Rows are points. Examples show where two turns around zero, p and q, send a point. Where does a point land after both, in the order given? Backwards means that the second turn is done in reverse. Each puzzle has new turns, and all numbers are rounded.
(in the rows, 128 means zero)

Turn p:
[ 80 156] -> [ 76 108]
[163  91] -> [179 132]
[141 137] -> [129 144]
Turn q:
[85 85] -> [128  67]
[139 158] -> [115 157]
[159 141] -> [141 159]
Where do these land?
q, then p: [124 110] -> [146 126]
p, then q: [182 134] -> [116 181]
q, then p backwards: [ 78 140] -> [ 80 146]

Turn p:
[165 137 137 148] -> [117 137 136 169]
[142  96 120 128] -> [158 118 122 144]
[ 80 202  70  98] -> [112 182 176  47]
[144 108 162 116] -> [124  89 124 148]
[108  97 150 150] -> [130 114  82 131]
Turn q:
[171 176 128 167] -> [164 187 143 102]
[ 76 143 116 129] -> [144  93  94 107]
[103 142 180  99] -> [109 138  69 150]
[158  71 100 146] -> [128 109 194 152]
[133 107 117 100] -> [ 96 114 140 131]
Where do these land?
p, then q: [155 157 130 165] -> [173 132 103 110]
p, then q backwards: [166 132 130 139] -> [143  99 149 136]
p, then q: [ 96 106 188 101] -> [102  64 153 150]
p, then q: [ 83  57 140 141] -> [ 96 106 199 100]
p, then q: [125 170  88 116] -> [112 161  82 126]
p, then q backwards: [142 147  92 106] -> [164 128 107 153]

Turn p:
[118 122 171 177 123 165 146 184] -> [ 64 106 115 165 120 179 124 150]
[132 164 103  67 132 128 144 105] -> [192 127 157 141 155 113 135 108]
[ 94  84 125 137 138  75 164 103] -> [129 168 133 120  88 100 181 163]
[161 114  89 112  73 112 100 144] -> [167  97  76  86 140 126 118 139]
[121 176  84 112 143  77 139  91] -> [196 182 141 119 116 126 137  99]
[135 172 183 138  83 151 168 106] -> [123  96 107 196 109 133 151  76]
[168 112 162 130 132 129  80 170] -> [ 84 124  87 117 176 125  97 134]
[ 85 101 150 144 147 170  75 159] -> [ 74 114 148 132 121 122  65 168]
[126  81 111 133 154 160 133 158] -> [ 98 108 157 101 142 145 133 170]
[139 154 103 130 156 113 131  61] -> [153 159 160 104 113 110 140  73]
Turn q:
[100 124 160 138 185 225  64 173] -> [249 192 160 151 129 128 108 132]
[137 149 134 136 181 136 148 178] -> [126 181 125 165 146 141  87 122]
[124 133  78 113  89  87 152 114] -> [ 69 100 123 123 122 129 164  95]
[ 90 125 113 105 114  93 126 115] -> [101 100 164 137 126 135 158 125]
[143 123 127  97  99  89 134  76] -> [ 84  93 131  83 118 137 151 149]
[146 127 133 123  48 114 149 127] -> [ 92 103  97 118  88  81 152 133]
[121  99  93 159 179 151 155 124] -> [154 120 106 150 143 183 103  91]
[160  97 112  99 108  94 112 119] -> [ 97 107 147  82 103 123 117 111]
[114 100 163 104  88  93 149 102] -> [ 96  79 137 126  91 123 136 170]
[134 157 147 194 151 133 104 147] -> [160 140 113 145 186  94  99 130]
[137 174 149 141 166 193 115 134] -> [181 192 106 131 156 134 131 149]
Where do these land?
q, then p: [119  76 100 114 118  94 143 144] -> [109  99 120 128  83  82 124 135]
q, then p: [200 158 149 125 143 112 146  86] -> [176 134 169 132 161 135  83 172]
q, then p: [162 156  87 110 165 110 116 131] -> [143 140 178 161 132 105 103 103]
q, then p: [103  93  99 136 128 149 186 123] -> [118  76 140  92  84 143 137 119]
q, then p: [126  95 100 146  82 157 140  89] -> [152  90 132  87 123 115 180 141]
q, then p: [151 108 124 124 100 161 148 148] -> [169 109 102 109 107 129 128 117]
q, then p: [109 166 190 163 171 120  58 151] -> [ 80 203 101 136 195 145 108 110]
q, then p: [ 85 128 109 134  83 120 154 149] -> [116 134 115 121  70 137 168 134]
q, then p backwards: [ 97 171 194  99 163 130  63 131] -> [ 80 104  92  66 196 111 143 145]

Turn p:
[110 135 105 129  82 122 133  71 142 158 153] -> [114 143 182 115 136 106 178 102 141 123 103]
[100 123 152 108 195 159  84 158 119 141 105] -> [118 107  98 167  91 176  82 116 168 138 147]
[118 134 120  67 120 155 160 133  86 137 141] -> [110 168 120 131 113 156 165 128 117 179 154]
[152 145 143 167 118  99 183  98 177 143 121] -> [166 128 136 124 137  59 130 125 111 136  69]
[145 137  99 149  68  89 159 140 146 182 155] -> [125 130 185  73 103  79 152 158 107 136 103]
[140 141  95 163 112 153 155 123 146 128 174] -> [160 149 152  74 132 104 131  96 120 127 136]
[ 84 166 137 122 121 130 116 147 101 100 128] -> [149  97 115 124 135 172 162 138 145 137 146]
[148 115  71 141 146  70 140 110 168 117  96] -> [160 160 145 155 114  94 123 161 113  62 102]
[110 102 179  75 154 152  80 164 124  83 139] -> [ 85 117  61 129 137 206 102 120 137 125 130]
[196 147 138 139 167 119  65 122 150  98  63] -> [137  79 115 196 130 130  75 115  73  73 129]
[138 125 123 161 112  94 160  98  95 150 180] -> [138 152 187 101 172 107 129 149 132 159 118]
[ 95  67 173 115 143 195 100 172  82  99  80] -> [ 74 106  40 149 135 147 106 129 173 139 199]
Turn q:
[111 172 133  82 119 113 113 105  98  83 175] -> [160 118 154 195  90 129 139  86 100 128 117]
[158 108 176  80 122 158 155 183 148 140 178] -> [189 197 166 105 139 113 135 125 132  78 144]
[170 174 111 188 111 163 154 112 134 106  82] -> [ 65 153 102 126 115  99 186 150 142 179 130]
[131 105 111 171 102  73 128 114 175 170 148] -> [122  85 177 111 168 122 108 183 150 150 111]
[136 126 165 121 113  93 105  75 124 178 116] -> [132 116 157 115 126 189 113 164  88 159 122]
[150 162 177  97 183 125 160 116 124 123 117] -> [171 141 117 107  70 134 148 131 107 143 176]
[133  94  83  96 157 141 148 106 105 158  99] -> [ 83 116 127  90  92 157  99 109 142  98 145]
[110 112  92  79 134 142 161 198  87 146  90] -> [126 166 100 108 119 150  86  66 194 106 144]
[163 157  99 174 123 123  77 115 162  89 106] -> [ 92  90 109 162 158 125 198 154 135 144 132]
[105 153 103 163 110 151 115 109 179  92  93] -> [ 92 116  83 170 126 106 152 177 146 131 105]
[100  82 143 152 116 119 118 144  91  82 142] -> [125 127 114 153 174  94  89  95  93 127 137]
[ 70  93 142 132 145 135 104 161 109 170 191] -> [180 112 131  93 161 118  84  97 109  94  72]
Where do these land?
p, then q: [143  39 106 138 146  95  85  89  97 156 196] -> [224 115  50 162 117 140 155 151  94 121 102]
p, then q: [164 123 129 108 117 146 146 144 149 145  89] -> [107 114 148 148 142 136  98 101 137 163 109]
p, then q: [178 169 107 159 127 147 117 146 117 119  96] -> [118 121 175 123 161 120 125  86  83 132 142]
p, then q backwards: [ 79 149 108 154 109 159 115 130 165 136 119] -> [138 155  85 109 179 134 136 154 130 131 151]
q, then p: [140  65 129 125 108  82  81 174  77 142 156] -> [126 146 128 190 164 164  65  73 150 139 120]
p, then q backwards: [128 157 159 150 100 144 125  98 146  97  67] -> [111 140 108 155 161 125  79 142 131  70 154]
p, then q backwards: [105 188 172 105 170 149 150 104 152 151 140] -> [ 91 204 126 126 116 103 111 142  79 143 136]
p, then q: [ 91 131 134  95 127  98 204 145  51 149 112] -> [169 158 149  59 138 114 136 128 206 153  93]
q, then p backwards: [127 140 143 168 131 175 143 133 163 101 160] -> [135 112 115 140  90 102 181 114 154 127  96]
q, then p backwards: [101 138 136 174 158 110 143 136 159 104  92] -> [116 115 167 152 125 135 165 168 112 122  87]
p, then q: [187 105  88 115  88  92  79 116 158 123 181] -> [161 157  71 184  99 141 111  83  74 135 149]
p, then q: [ 94 132 125  47 156 139 148 121 103 114 128] -> [102 156 118 103  96  98 157 135 160 144  67]
